Every row gives one point. The ring and each string are closed loops that go straight from each point to the next, and from the last back to the first. Before rounding, they use only three directions, however many columns there are. Count how often each string passes through the ring. Passing back the other way cancels.

Ring (6 x 3):
77  25  -3
33  56  12
-34  35  4
-44  -19  -9
-5  -50  -16
50  -43  -21
String (8 x 3):
25  37  -12
13  82  -23
7  80  17
20  63  49
34  46  38
67  78  35
68  72  -2
37  47  -34
Times through: 0

Ring:
62  34  -13  -21  -12  3  18  0
34  65  5  -16  -9  -11  8  -16
-7  64  11  -16  -6  -24  -8  -30
-31  45  8  -19  -4  -28  -19  -34
-43  -6  -1  -22  -3  -24  -24  -29
-14  -49  -8  -20  -4  -11  -10  -11
23  -52  -16  -20  -7  1  4  2
58  -19  -23  -23  -12  9  16  8
String, 19 rows:
23  -12  -25  -28  -10  -1  -1  -5
40  -32  -58  -42  -16  12  -3  5
55  -59  -33  -26  -11  14  14  15
47  -56  1  -9  -5  5  22  12
24  -23  17  -5  -3  -8  14  -2
20  -16  -12  -21  -8  -4  2  -5
19  -23  -48  -39  -14  4  -10  -4
23  -88  -36  -28  -9  8  0  9
14  -76  7  -7  -1  -4  10  4
9  -64  22  -1  1  -9  11  0
-1  -90  1  -11  -1  -5  2  2
-2  -60  -34  -32  -8  -1  -13  -5
3  -22  -42  -38  -12  -2  -16  -10
8  -19  -7  -19  -6  -8  -2  -9
12  -45  21  -2  0  -10  11  -3
19  -91  7  -6  -1  -1  13  9
28  -80  -15  -18  -6  5  9  10
36  -73  3  -8  -3  3  18  11
25  -26  13  -6  -3  -7  13  -2
Times through: 1
String:
31  23  0  -16  -8  -7  9  -9
35  44  -33  -34  -15  -2  -2  -12
61  81  -28  -32  -17  1  9  -10
64  77  5  -14  -11  -5  22  -8
63  65  25  -2  -7  -8  29  -6
47  35  31  1  -4  -10  25  -6
28  20  3  -14  -7  -8  8  -9
22  19  -20  -27  -11  -5  -2  -11
39  14  14  -7  -6  -7  17  -4
71  19  3  -10  -9  3  28  5
95  21  -15  -18  -14  13  33  13
92  27  -51  -37  -20  19  19  11
55  27  -53  -42  -19  9  1  -2
33  20  -28  -30  -13  -1  0  -8
38  13  14  -7  -5  -7  17  -5
36  14  24  -2  -3  -10  19  -6
Times through: 0

Ring (8 x 11):
60  19  16  15  2  14  -7  -21  17  -6  -59
29  50  -11  11  -26  17  -9  -3  -1  29  -45
-22  43  -20  3  -46  7  0  15  -15  38  -8
-45  17  -12  -1  -45  -2  8  19  -16  22  15
-42  -30  2  -1  -26  -10  12  9  -5  -18  27
-6  -57  14  5  -2  -9  8  -9  12  -51  12
29  -53  25  10  14  -3  3  -22  22  -57  -15
57  -22  31  14  17  6  -2  -28  25  -40  -45
String, 14 rows:
95  15  48  18  27  15  -6  -36  31  -21  -86
69  7  62  12  24  5  4  -29  26  -22  -69
46  -3  61  8  18  -1  9  -22  21  -23  -51
14  -4  21  7  -7  1  5  -8  8  -13  -22
32  -27  -30  16  -10  13  -13  -16  13  -33  -15
56  -72  -2  18  20  6  -10  -34  31  -77  -20
52  -86  13  16  27  1  -5  -36  34  -89  -15
41  -63  -25  18  4  9  -13  -26  22  -64  -9
26  -29  3  11  -2  4  -3  -16  14  -35  -17
26  -17  50  6  11  -4  10  -16  17  -29  -30
24  -4  65  4  11  -6  15  -14  16  -19  -37
28  -7  9  11  -5  6  -2  -13  12  -18  -28
47  -13  -41  19  -12  20  -20  -19  13  -24  -29
85  -1  -19  24  6  25  -23  -32  24  -26  -62
Times through: 1

Ring:
44  27  3  12  12  -20  -28  -3  4  4  0  -2  -19  12
12  55  -8  -2  28  -17  -31  3  -10  2  6  -2  -20  12
-18  47  -8  -10  23  -4  -19  5  -20  7  -3  -7  -20  8
-33  13  -2  -9  4  13  1  3  -22  18  -19  -14  -19  4
-19  -38  11  4  -25  25  21  -4  -10  28  -37  -19  -16  1
13  -52  19  15  -34  18  18  -9  2  27  -37  -17  -16  2
47  -24  18  21  -18  -4  -6  -9  10  15  -21  -9  -17  8
String:
27  16  20  8  1  -11  -20  -3  -6  5  -13  -5  -20  7
50  22  28  14  2  -22  -31  -5  0  -1  -9  0  -21  9
79  20  33  23  0  -32  -39  -8  10  -5  -6  3  -21  11
78  -4  7  27  -4  -21  -22  -9  23  9  -4  -3  -16  14
40  -18  -17  18  -5  -1  -2  -6  18  22  -7  -11  -14  12
26  -9  -7  13  -4  0  -4  -4  7  19  -11  -10  -16  10
28  4  10  11  -3  -6  -13  -4  0  11  -13  -7  -18  8
24  0  -1  10  -1  -3  -8  -4  3  15  -11  -9  -17  9
36  -5  -26  15  4  -3  -6  -4  17  21  -1  -10  -14  14
64  25  -13  18  16  -25  -31  -4  18  6  10  -1  -17  17
55  39  -6  13  21  -27  -36  -2  9  1  10  1  -19  16
37  32  -27  9  23  -17  -24  0  10  10  11  -4  -16  16
15  12  -26  6  12  -1  -8  -1  5  18  0  -10  -16  13
15  15  10  5  3  -6  -15  -2  -7  9  -12  -7  -19  7
27  48  19  3  17  -22  -36  0  -12  -4  -3  0  -22  9
32  74  14  0  32  -33  -50  3  -13  -11  8  5  -23  12
28  76  -15  -1  41  -30  -46  4  -6  -5  19  2  -21  16
20  52  -30  1  34  -17  -29  3  0  7  15  -3  -18  16
17  33  -27  3  23  -10  -19  1  2  12  7  -6  -17  14
16  17  -8  5  9  -5  -14  -1  -2  12  -5  -8  -18  10
16  11  -15  6  8  -3  -10  -1  2  16  -4  -9  -17  11
25  20  7  7  6  -11  -20  -2  -3  7  -8  -5  -19  9
19  6  -5  8  3  -3  -9  -2  1  15  -9  -9  -17  10
Times through: 2
String, 23 rows:
30  4  18  11  -5  -8  -15  -4  -2  9  -15  -6  -19  7
25  -10  -5  12  -5  1  -3  -4  6  19  -13  -11  -16  9
37  -16  -7  17  -7  -1  -3  -6  13  20  -11  -10  -15  11
27  -12  -1  13  -7  0  -4  -5  7  18  -14  -10  -16  9
31  -1  20  12  -8  -7  -13  -5  -1  10  -17  -7  -19  7
43  3  42  15  -12  -14  -21  -7  -3  2  -22  -3  -21  5
61  -27  43  25  -27  -10  -12  -11  9  9  -28  -6  -19  5
38  -12  37  16  -18  -6  -12  -7  -1  8  -26  -7  -20  4
36  -15  41  16  -21  -5  -10  -8  -3  8  -29  -7  -20  3
48  -52  52  25  -42  3  3  -13  5  16  -42  -11  -18  1
39  -78  37  27  -51  16  21  -14  12  27  -46  -17  -15  1
20  -73  8  21  -40  24  28  -11  13  35  -38  -20  -13  3
23  -95  11  26  -53  30  38  -13  17  40  -45  -23  -12  2
31  -67  36  23  -46  16  18  -12  7  25  -44  -16  -16  1
33  -29  49  17  -30  0  -4  -9  -4  11  -37  -9  -20  1
20  -12  24  11  -15  1  -5  -5  -4  13  -25  -9  -19  4
17  -19  9  11  -14  6  2  -5  1  19  -22  -12  -17  6
26  -54  -8  20  -26  16  19  -9  17  33  -25  -17  -12  8
40  -52  1  24  -27  10  13  -10  19  28  -24  -15  -13  8
15  -22  -11  12  -9  9  6  -5  7  25  -16  -14  -15  9
21  3  19  9  -6  -5  -12  -4  -5  10  -18  -7  -19  6
41  2  28  15  -8  -12  -18  -6  0  6  -17  -5  -20  7
58  6  36  19  -8  -20  -26  -7  3  1  -16  -1  -20  8
Times through: 0

Ring (8 x 14):
41  49  34  5  -12  -21  35  -3  -11  -18  -10  -22  -7  -19
37  74  18  40  -3  -27  20  9  -51  -9  -10  -43  -7  -15
20  73  14  49  4  -25  -7  10  -61  -8  -6  -49  -11  -12
-14  38  19  26  7  -10  -53  0  -39  -20  6  -36  -16  -8
-22  14  22  1  4  1  -62  -7  -20  -30  12  -25  -15  -6
-11  -13  31  -39  -8  11  -43  -16  14  -43  14  -6  -9  -7
9  -6  40  -44  -15  4  -8  -18  28  -40  7  0  -7  -13
24  12  43  -31  -16  -6  16  -15  23  -33  -1  -3  -8  -18
String:
8  23  49  -11  -8  -15  1  -16  20  -24  -5  -6  -19  -22
26  24  61  -24  -16  -20  36  -20  41  -23  -12  5  -18  -28
39  37  57  -14  -17  -24  50  -15  28  -20  -15  -2  -15  -28
15  41  59  4  -7  -28  20  -15  21  -14  -15  -6  -24  -29
19  42  39  7  -7  -20  9  -7  -5  -18  -7  -19  -15  -20
31  47  22  11  -8  -15  13  2  -28  -21  -3  -30  -5  -13
42  55  10  18  -8  -14  19  9  -48  -21  -2  -40  2  -9
22  40  18  9  -6  -10  -4  2  -31  -24  1  -32  -5  -10
17  57  32  28  -1  -25  3  -1  -25  -12  -9  -30  -16  -19
17  79  35  53  4  -37  7  3  -38  0  -16  -38  -22  -24
28  95  10  72  7  -35  3  17  -80  1  -11  -59  -12  -14
27  84  -4  64  6  -23  -11  20  -92  -7  -3  -64  -4  -6
20  58  0  36  2  -12  -19  13  -70  -18  4  -52  -2  -4
9  44  16  22  0  -12  -23  3  -42  -20  2  -37  -9  -9
-7  43  31  25  5  -17  -33  -4  -24  -16  -2  -29  -20  -15
-17  37  40  22  6  -19  -39  -10  -10  -15  -3  -22  -26  -19
-24  31  43  18  7  -17  -47  -12  -4  -17  -2  -19  -28  -19
-42  19  37  15  11  -9  -78  -13  -9  -21  6  -21  -29  -14
-35  3  14  -2  7  9  -89  -7  -27  -35  19  -28  -13  0
-24  -7  7  -18  1  17  -80  -5  -27  -43  24  -27  -4  4
0  5  9  -17  -5  11  -45  -2  -27  -40  17  -27  0  1
9  23  22  -4  -5  -4  -20  -4  -18  -29  6  -24  -7  -9
-13  6  43  -18  -4  -4  -35  -17  16  -31  4  -7  -19  -15
8  15  23  -14  -7  0  -21  -6  -12  -33  8  -21  -5  -8
11  0  18  -32  -12  10  -22  -7  -7  -42  14  -17  1  -3
12  -23  24  -61  -19  19  -18  -14  18  -52  17  -3  4  -3
21  -11  25  -51  -19  13  -5  -12  13  -47  13  -7  4  -5
25  5  24  -35  -16  5  1  -8  1  -40  8  -13  2  -7
16  19  34  -16  -11  -6  -1  -10  3  -30  1  -13  -9  -14
Times through: 2

Ring:
23  14  22  2  46  -21  -27  -35  27  -37  0  7  11  -7
20  22  13  -1  33  12  -29  -2  -2  -42  7  12  -3  -28
10  15  8  -1  10  33  -22  14  -17  -36  14  13  -11  -37
-3  2  7  1  -22  50  -10  20  -23  -26  21  12  -16  -40
-19  -20  4  4  -49  53  5  13  -18  -10  26  6  -16  -34
-31  -42  -7  9  -58  43  18  -1  -6  13  27  -5  -11  -20
-31  -52  -16  13  -37  16  20  -23  14  26  21  -15  -2  -2
-16  -39  -6  12  -7  -7  8  -38  28  13  13  -13  7  6
7  -12  12  8  27  -24  -11  -46  35  -14  4  -3  13  4
String:
50  45  42  -2  87  -43  -50  -46  37  -68  -11  17  19  -7
42  41  48  -3  55  -21  -42  -33  25  -69  -4  21  12  -18
16  13  24  1  19  5  -23  -16  9  -40  7  12  2  -21
1  -3  -2  3  8  21  -13  0  -5  -17  14  3  -6  -23
-6  -10  -17  3  2  33  -8  12  -16  -6  18  0  -12  -27
-3  4  -18  -1  -1  55  -15  37  -37  -17  22  7  -22  -45
1  14  3  -3  -19  67  -17  42  -42  -35  23  18  -24  -55
10  16  40  -1  -24  37  -17  3  -9  -52  16  22  -8  -39
-1  -2  23  2  -23  30  -8  -4  -3  -30  17  12  -6  -29
-22  -28  -17  6  -32  44  6  12  -16  6  25  -3  -15  -26
-41  -47  -27  9  -68  67  22  24  -28  23  34  -7  -23  -31
-46  -57  -30  11  -72  61  28  16  -22  33  34  -12  -20  -24
-32  -45  -23  10  -43  39  17  2  -8  22  26  -11  -12  -17
-60  -83  -46  17  -76  47  41  -1  -7  60  35  -25  -15  -6
-38  -63  -10  15  -56  16  28  -31  20  31  24  -16  0  3
-10  -29  19  10  -22  -3  5  -41  30  -7  13  -2  8  0
-7  -21  7  8  -9  5  -1  -26  17  -7  13  -2  2  -8
-18  -37  -21  10  -5  8  6  -19  11  17  16  -13  -1  -4
-13  -37  -21  12  16  -14  3  -37  27  19  11  -17  7  9
-5  -23  -13  8  18  -5  -4  -26  18  4  10  -10  4  -2
-5  -16  -4  6  2  13  -5  -12  6  -6  14  -2  -2  -14
5  -8  -13  6  38  -6  -15  -19  13  -6  8  -6  3  -7
Times through: 3
String (26 x 14):
28  19  43  2  38  -27  -28  -47  37  -51  -2  13  16  -6
41  33  47  0  61  -36  -40  -48  39  -63  -7  16  18  -7
40  36  29  -2  73  -26  -43  -31  24  -57  -5  14  12  -13
15  11  -6  1  44  6  -26  -3  -1  -25  7  4  -3  -21
-4  -10  -15  4  10  22  -10  3  -7  -6  16  -2  -8  -22
6  1  14  3  4  13  -14  -12  5  -27  12  7  -1  -21
22  25  32  -2  16  15  -28  -6  0  -53  8  19  -2  -31
23  29  41  -3  8  19  -29  -5  0  -60  9  23  -2  -34
17  28  31  -4  -4  42  -26  17  -20  -56  15  24  -12  -47
1  16  12  -3  -27  69  -17  40  -41  -41  24  21  -24  -56
-17  -10  -11  1  -42  73  -1  41  -42  -12  29  8  -26  -49
-22  -27  -23  6  -29  49  5  19  -22  8  26  -4  -17  -29
-9  -15  4  5  -20  28  -2  -4  -3  -11  18  3  -7  -22
-10  -14  18  5  -39  34  1  -5  -2  -19  20  8  -7  -26
-22  -27  25  7  -74  46  13  -5  -3  -14  26  8  -9  -27
-48  -61  -9  12  -95  59  33  3  -11  26  35  -8  -16  -21
-57  -76  -44  15  -76  55  38  8  -15  53  36  -22  -18  -14
-59  -83  -46  17  -74  44  41  -3  -5  60  34  -26  -14  -5
-41  -62  -35  14  -43  29  26  -10  2  41  26  -20  -8  -5
-23  -39  -20  10  -20  20  10  -11  4  18  20  -11  -5  -9
0  -13  21  6  -8  2  -5  -31  21  -19  11  3  5  -9
-5  -30  19  11  -3  -24  3  -58  45  -4  7  -6  16  11
-9  -40  -1  14  15  -36  5  -64  51  14  5  -17  18  22
-4  -31  -8  12  30  -33  -2  -54  43  10  5  -16  16  17
-8  -25  -18  8  14  1  -3  -20  13  8  12  -10  1  -4
4  -7  12  5  8  2  -11  -24  16  -20  10  3  3  -11
Times through: 4

Ring:
13  -14  4  -16  0  4  0  -12  4  -16  7  1  -19  8
38  -26  7  -26  1  3  1  -14  8  -22  3  -5  -29  12
56  -34  7  -30  1  -3  3  -11  11  -23  -3  -14  -32  17
47  -31  4  -21  -1  -8  7  -6  9  -16  -7  -20  -23  18
21  -19  -2  -3  -4  -13  12  0  6  -4  -9  -23  -5  16
-20  4  -9  16  -8  -15  7  9  0  10  -7  -19  19  11
-32  12  -10  17  -10  -12  -1  12  -1  12  -4  -14  25  9
-36  18  -7  10  -9  -4  -13  10  -2  8  3  -5  22  6
-30  14  -4  3  -7  1  -13  4  -1  2  7  1  13  4
-15  2  -1  -5  -4  4  -6  -5  0  -6  9  4  -2  4
String, 29 rows:
-29  19  -7  4  -11  -5  -24  15  0  8  1  -8  24  8
-24  16  -5  0  -10  -3  -24  12  1  4  3  -5  19  8
-9  -1  -3  0  -5  -4  -1  1  1  -1  1  -8  4  9
-31  9  -6  11  -6  -4  2  2  -3  5  4  -4  13  5
-46  15  -8  16  -6  -1  2  1  -5  7  7  1  17  2
-43  16  -5  10  -6  3  -4  -1  -4  3  10  6  13  1
-25  11  0  -7  -5  10  -19  -4  -1  -7  14  12  1  1
6  -3  3  -19  -4  7  -19  -4  4  -14  9  3  -10  7
6  -7  0  -10  -4  -1  -4  -3  4  -8  2  -6  -6  10
12  -10  2  -15  -2  2  -5  -6  4  -13  4  -3  -12  9
37  -21  9  -33  0  7  -13  -12  8  -25  7  1  -29  11
48  -32  11  -36  4  9  -1  -21  9  -31  8  2  -42  11
34  -28  6  -22  2  3  10  -17  6  -22  4  -4  -31  11
65  -40  11  -39  3  4  2  -18  11  -31  2  -7  -44  15
88  -46  15  -53  2  3  -12  -15  16  -37  -1  -12  -50  20
75  -44  11  -40  2  -1  3  -15  13  -30  -4  -15  -43  19
39  -32  3  -15  1  -7  18  -12  7  -16  -5  -16  -25  15
16  -21  -1  -3  -1  -9  20  -8  4  -8  -4  -16  -12  13
51  -36  3  -17  0  -11  16  -8  9  -16  -10  -24  -24  19
73  -40  6  -31  -2  -12  1  -2  14  -20  -13  -30  -28  24
40  -23  2  -18  -4  -10  -3  1  9  -12  -8  -22  -13  18
10  -11  -2  -3  -5  -9  5  1  4  -4  -5  -17  -2  13
-19  -4  -8  18  -4  -13  23  0  -2  7  -5  -16  10  9
-19  -2  -8  17  -6  -14  18  3  -1  7  -6  -18  13  10
-27  2  -9  20  -6  -12  19  3  -2  9  -4  -15  15  8
-46  16  -15  33  -11  -20  11  17  -4  22  -10  -23  37  10
-30  15  -10  16  -12  -14  -8  17  0  14  -6  -18  30  11
-7  5  -4  -2  -9  -7  -15  10  3  2  -2  -13  12  11
-16  4  -5  4  -7  -7  -4  6  1  3  -1  -10  11  9
Times through: 2
String:
56  -31  8  -34  0  0  -7  -9  11  -24  -1  -12  -31  17
95  -50  14  -52  2  0  -7  -14  17  -36  -5  -17  -50  22
74  -46  9  -34  2  -6  9  -13  13  -27  -7  -20  -40  21
27  -26  1  -7  -1  -9  20  -8  5  -10  -6  -18  -16  15
-2  -8  -3  3  -3  -7  11  -3  1  -3  -2  -11  -1  10
33  -20  2  -17  -4  -8  -2  -1  8  -12  -6  -18  -13  16
51  -29  2  -19  -4  -14  1  3  11  -12  -13  -29  -14  22
16  -18  -6  7  -5  -20  19  5  5  3  -15  -31  4  18
-16  -5  -9  21  -6  -18  24  4  -1  10  -10  -23  14  12
-13  -3  -6  11  -5  -10  12  2  0  4  -4  -14  8  10
1  -5  -3  -2  -6  -7  -2  3  3  -2  -3  -13  3  12
-5  4  -5  1  -10  -11  -13  13  4  4  -6  -18  16  13
-37  18  -11  19  -12  -14  -7  18  -1  16  -6  -17  33  10
-57  28  -14  28  -13  -13  -8  20  -4  22  -3  -14  42  7
-59  26  -13  28  -11  -10  -2  14  -6  19  0  -9  37  4
-44  29  -9  10  -13  -5  -29  19  -1  13  3  -5  34  6
-20  18  -4  -6  -11  -1  -34  14  2  2  4  -4  18  8
-10  8  -2  -8  -8  -1  -22  7  3  -2  4  -4  8  9
-7  -2  -3  0  -5  -4  -1  0  1  -2  1  -7  2  9
-47  14  -8  18  -6  -2  7  0  -6  7  7  1  16  1
-43  17  -4  6  -6  6  -10  -2  -4  1  13  10  11  0
-12  7  3  -16  -4  11  -25  -4  1  -12  14  11  -5  3
9  -5  3  -19  -3  5  -16  -4  4  -13  7  1  -11  8
11  -9  3  -17  -3  4  -10  -6  4  -14  6  0  -13  9
33  -19  9  -34  1  11  -15  -14  7  -26  11  6  -31  9
33  -25  9  -29  2  9  0  -19  6  -26  9  4  -34  8
18  -21  4  -13  1  2  12  -15  4  -16  4  -3  -23  9
-2  -12  -2  2  -1  -4  17  -9  1  -6  1  -7  -7  8
33  -21  5  -22  -2  -1  -3  -7  8  -17  0  -9  -20  13
Times through: 2

Ring:
5  12  -43  1  6  14  -30  -15  5  -6  5  -6  -8  18
5  1  -46  2  2  12  -28  -21  3  -5  5  -6  -15  23
3  -19  -14  3  -1  -5  -5  -10  -9  0  1  -4  -14  13
-2  -37  23  4  -10  -24  13  7  -40  0  -2  4  -9  0
0  -25  55  3  -1  -32  30  26  -34  3  -6  0  5  -16
8  7  45  1  18  -20  26  24  10  7  -6  -13  14  -16
9  20  0  0  17  0  -3  5  18  1  -1  -13  6  0
String (27 x 14):
6  2  8  1  10  -8  4  6  4  2  -1  -9  2  0
1  0  -16  1  -3  1  -20  0  -27  -8  3  2  -4  7
4  19  -41  0  3  16  -36  -9  -10  -10  6  -2  -3  14
11  31  -29  0  21  14  -18  -8  36  0  2  -17  2  10
11  22  -16  1  22  7  -6  -5  37  3  0  -18  2  7
9  26  -59  0  14  24  -36  -23  28  -5  6  -13  -8  23
8  18  -57  1  10  21  -34  -24  22  -5  6  -11  -11  24
8  9  -22  1  13  5  -10  -10  22  1  1  -13  -5  12
1  -9  -25  2  -3  2  -18  -10  -18  -5  3  -1  -12  15
4  -7  -14  2  2  -2  -8  -6  -6  -2  1  -5  -8  10
9  3  -19  2  15  3  -4  -12  29  4  1  -15  -8  13
7  -11  -35  3  6  5  -11  -23  18  2  3  -11  -18  23
-2  -30  -23  4  -12  -5  -13  -14  -32  -5  3  4  -20  18
-3  -41  -11  4  -15  -12  -5  -10  -40  -3  2  5  -21  15
5  -25  22  4  6  -21  22  3  2  8  -4  -9  -7  1
5  -20  31  3  8  -22  25  9  1  8  -5  -9  -2  -4
-8  -62  41  5  -24  -37  22  14  -75  -2  -4  14  -13  -4
-10  -59  38  4  -27  -35  15  16  -87  -6  -3  17  -12  -5
-7  -53  58  4  -18  -41  30  25  -72  -1  -6  12  -4  -14
9  -4  45  2  18  -23  32  18  16  10  -7  -15  8  -12
4  -12  32  2  6  -21  19  15  -11  4  -4  -5  3  -8
8  0  28  2  15  -16  20  13  12  7  -4  -13  5  -7
-1  -18  16  2  -5  -16  3  10  -35  -3  -1  3  -3  -2
1  -13  51  1  1  -27  23  28  -32  1  -5  0  9  -17
0  -13  16  2  -3  -14  2  11  -32  -3  -1  2  -1  -3
9  6  21  1  17  -12  15  11  17  6  -4  -13  6  -6
16  30  37  0  37  -11  29  19  59  14  -7  -27  19  -14
Times through: 1
String (30 x 14):
6  17  1  0  11  -1  -7  9  0  -2  0  -7  7  -2
9  28  -19  -1  16  10  -17  0  17  -3  2  -11  5  5
13  34  -21  0  25  12  -12  -5  44  2  1  -19  5  7
10  11  3  1  18  -4  5  2  26  5  -2  -15  3  1
1  -3  -27  1  -3  4  -22  -8  -19  -7  4  0  -9  13
-2  -1  -73  1  -13  22  -55  -26  -35  -17  10  7  -20  30
-1  7  -95  1  -12  33  -69  -36  -26  -19  13  6  -23  38
10  24  -46  0  17  19  -26  -18  34  -2  4  -15  -6  19
11  14  -3  1  20  0  2  -1  32  5  -1  -17  2  4
4  1  -22  1  2  4  -17  -7  -7  -4  3  -4  -7  11
-1  -1  -51  1  -11  14  -42  -16  -35  -14  8  6  -13  21
3  16  -46  0  1  17  -38  -12  -11  -11  6  -1  -6  17
15  42  -7  -1  32  9  -4  3  53  5  -1  -23  12  0
15  30  21  0  33  -5  17  13  52  10  -5  -24  15  -9
12  16  27  1  25  -11  20  14  34  9  -5  -19  11  -9
15  23  54  0  35  -19  38  26  48  14  -9  -25  21  -20
9  6  74  1  22  -31  44  37  12  11  -10  -15  21  -28
-1  -23  63  2  -3  -35  30  33  -44  1  -7  3  9  -21
-1  -23  29  2  -6  -22  11  15  -40  -2  -3  3  -1  -6
5  -7  28  2  10  -18  18  13  0  5  -4  -9  3  -6
7  -8  55  2  16  -28  38  24  8  10  -8  -13  10  -17
-5  -45  72  3  -13  -44  37  33  -64  1  -7  9  3  -21
-8  -51  62  4  -21  -42  28  29  -82  -3  -6  15  -2  -17
-5  -36  35  3  -15  -28  13  18  -61  -4  -3  9  -4  -7
2  -14  16  2  0  -15  7  8  -21  0  -2  -2  -2  -1
7  -5  51  2  16  -26  34  23  7  9  -7  -12  10  -16
7  -4  76  1  17  -35  46  36  3  11  -10  -12  18  -27
7  1  72  1  17  -32  41  37  0  9  -9  -11  20  -27
4  -2  32  1  6  -17  13  19  -15  1  -4  -4  8  -11
0  -10  4  2  -3  -9  -5  6  -29  -4  0  1  -3  1
Times through: 0
